Each row is a point. Each copy is the shape, with its points in the same order, turned, moved and blurred by noise. Say if it was mirrored as well.
In the rows, 128 means zero.

Shape (7 x 3):
[[128 127 118]
 [ 96  95 144]
 [136  96 151]
 [154 149 100]
 [120 152 156]
 [ 98  64  99]
 [169 138 192]]
Copy 1, 7 rows:
[[121 122 117]
 [ 92 124 161]
 [ 97 157 137]
 [141 123  83]
 [152 141 146]
 [ 54  99 131]
 [147 200 137]]
Copy 1 is: mirrored
Copy 2:
[[112 131 129]
 [ 89  93 101]
 [129 101  98]
 [135 158 151]
 [105 155  89]
 [ 94  62 147]
 [156 150  59]]
Copy 2 is: mirrored
Copy 3, 7 rows:
[[140 136 112]
 [ 82 117 145]
 [127 131 161]
 [176 142  97]
 [139  85 123]
 [ 83 173 127]
 [164  82 184]]
Copy 3 is: mirrored
Copy 4 (7 x 3):
[[ 93 141 140]
 [100  85 141]
 [109  94 106]
 [106 174 114]
 [147 131 142]
 [ 46 102 141]
 [166 122  84]]
Copy 4 is: only turned

Shape:
[[108 105 152 156 134 125]
 [107 113 193  87 197  97]
 [147 203 115  91 152 204]
 [145 147 121 116 175 198]
 [138 143 117 108 117 106]
 [106 125 100  88 122 111]
 [141 118 124 106 118 123]
 [118 126 132 100 139  80]
 [134 130 112 147 143 156]
 [138 125 132 130 129 102]
 [140 177 104 129 174  92]
 [148 100 117 132 130 135]]
Copy 1, 12 rows:
[[130  98  99 136 101 132]
 [182 131 134  80  50 112]
 [119 169 220 144 157 144]
 [147 123 199 161 130 142]
 [134 151 113 124 145  99]
 [164 149 104 106 162 126]
 [141 125 120 122 147  98]
 [160 153  95 103 117 101]
 [138 118 136 167 136 133]
 [135 132 103 134 120  96]
 [153 195 122 162 110 110]
 [149 103 120 149 141 101]]
Copy 1 is: mirrored
Copy 2, 12 rows:
[[146 111 141  91 107 115]
 [211 155  82  88 136 141]
 [ 46 155  57  96 174 122]
 [ 78 124  70  70 147 140]
 [120 129 125 153 138 130]
 [130 116 141 141 174 141]
 [121 103 117 134 137 122]
 [159 137 130 145 139 146]
 [ 92 113 117  94 118 136]
 [136 121 127 137 117 134]
 [113 173 114 135 118 176]
 [116  87 119 122 117 133]]
Copy 2 is: only turned
Copy 3:
[[140 123 133 145 100 166]
 [110 119 123 116   7 137]
 [170 129 121 120 114  19]
 [151 164 138 147  99  62]
 [124 117 109  85 121 124]
 [ 93 106 139  92 121 119]
 [131 133 134  89 117 132]
 [ 99 108 107  87  90 143]
 [140 145 123 144 129 116]
 [128 129 109 104 110 150]
 [105 132  58 117 107  99]
 [132 160 136 111 120 141]]
Copy 3 is: mirrored
Copy 4, 12 rows:
[[ 99 128 144 160  82 134]
 [ 29  97 100 124  90 171]
 [137 104  72 178 208 152]
 [133 102  62 179 147 135]
 [ 96 138 129 120 146 127]
 [110 148 129 102 134 155]
 [113 121 124 113 126 120]
 [ 73 142 133 102 120 140]
 [126 125 101 152 120 123]
 [ 93 130 139 125 118 109]
 [ 66 167  92 149 148 110]
 [127 113 121 129 107 102]]
Copy 4 is: only turned

Shape, 12 rows:
[[222 118  97 124 104  98 116 135]
 [ 73 111 143 130  97 114 122  94]
 [166  99  64 142 134  73 120 140]
 [125  84 149 125 126 109 117 135]
 [103  72 174  69  99 109 150 138]
 [118 131 162 155  98 112 157 152]
 [200 143  55 105 109  90 129 136]
 [ 98 135 131 135 149 135 138 140]
 [108  68 132 129  97 140 180 117]
 [101 107 165 126 142 136 165  99]
 [193 118  56 122 103 128 103 166]
 [108 110 141 153 129 147 120 102]]
Copy 1:
[[154 167  91 169 104 123 114 194]
 [139 107 109 112 190 146 187 116]
 [123 175 128 144  98 172 144 178]
 [177 130 138 121 150 143 153 138]
 [224 115 108 130 164 158 165  91]
 [146  85 125 143 125 111 162 109]
 [122 191  72 157  89 141 117 164]
 [130 121 134  95 142 128 141  99]
 [157  75 108 131 156 185 133 119]
 [165  83 107  77 157 143 148 117]
 [118 186 118 179 118 142  88 156]
 [131 100 129  97 179 131 140 138]]
Copy 1 is: mirrored
Copy 2, 12 rows:
[[122 176 152 139 190 157 120  57]
 [179 112 124  97 124 128 133 166]
 [138 126 134 177 172 116 131  64]
 [144 116 162 100 125 112 117 111]
 [170 155 163  84  95  93  71 130]
 [150 107 141 113 105 175  92 123]
 [120 185 111 175 182 147 118  70]
 [114 107 128 130 102 135 127 143]
 [176 134 189 140 108 128 103 156]
 [126 111 165 112 121 122  96 179]
 [122 182 142 167 145 148 159  51]
 [134 109 155 111 130 138 149 157]]
Copy 2 is: mirrored
Copy 3 (12 x 8):
[[139 131 114 150 179 159 201 132]
 [108 122 119 127 140 116  55 134]
 [161 183 128 126 159 170 159 128]
 [108 116 141  99 144 151 114 120]
 [ 70 103 181 111 183 130  85 109]
 [107 102 132 159 121 159 100  85]
 [147 176 120 169 181 132 196 126]
 [121 135 144 124  99 112 110  97]
 [152  94 172 133 163 130  76 108]
 [114  94 172 130 109 114  87 133]
 [163 155 101 128 184 130 195  90]
 [135 103 121 113 111 115  97 130]]
Copy 3 is: only turned
Copy 4:
[[102  49 179 131 148 187 148 125]
 [138 129 122 190 144 104 119 116]
 [114  71 169 132 131 145 197 166]
 [120  89 120 155  98 129 131 120]
 [110  95  73 176  96 150 142  70]
 [ 86  96 154 159 127  96 133  72]
 [ 97  75 176 105 170 192 175 139]
 [124 128 150 120 110  97 136 104]
 [173  92 123 167 126 106 167  74]
 [153 142 147 160  97 118 135  72]
 [111  43 151  81 172 155 160 150]
 [157 114 155 151 121 105 102 115]]
Copy 4 is: only turned
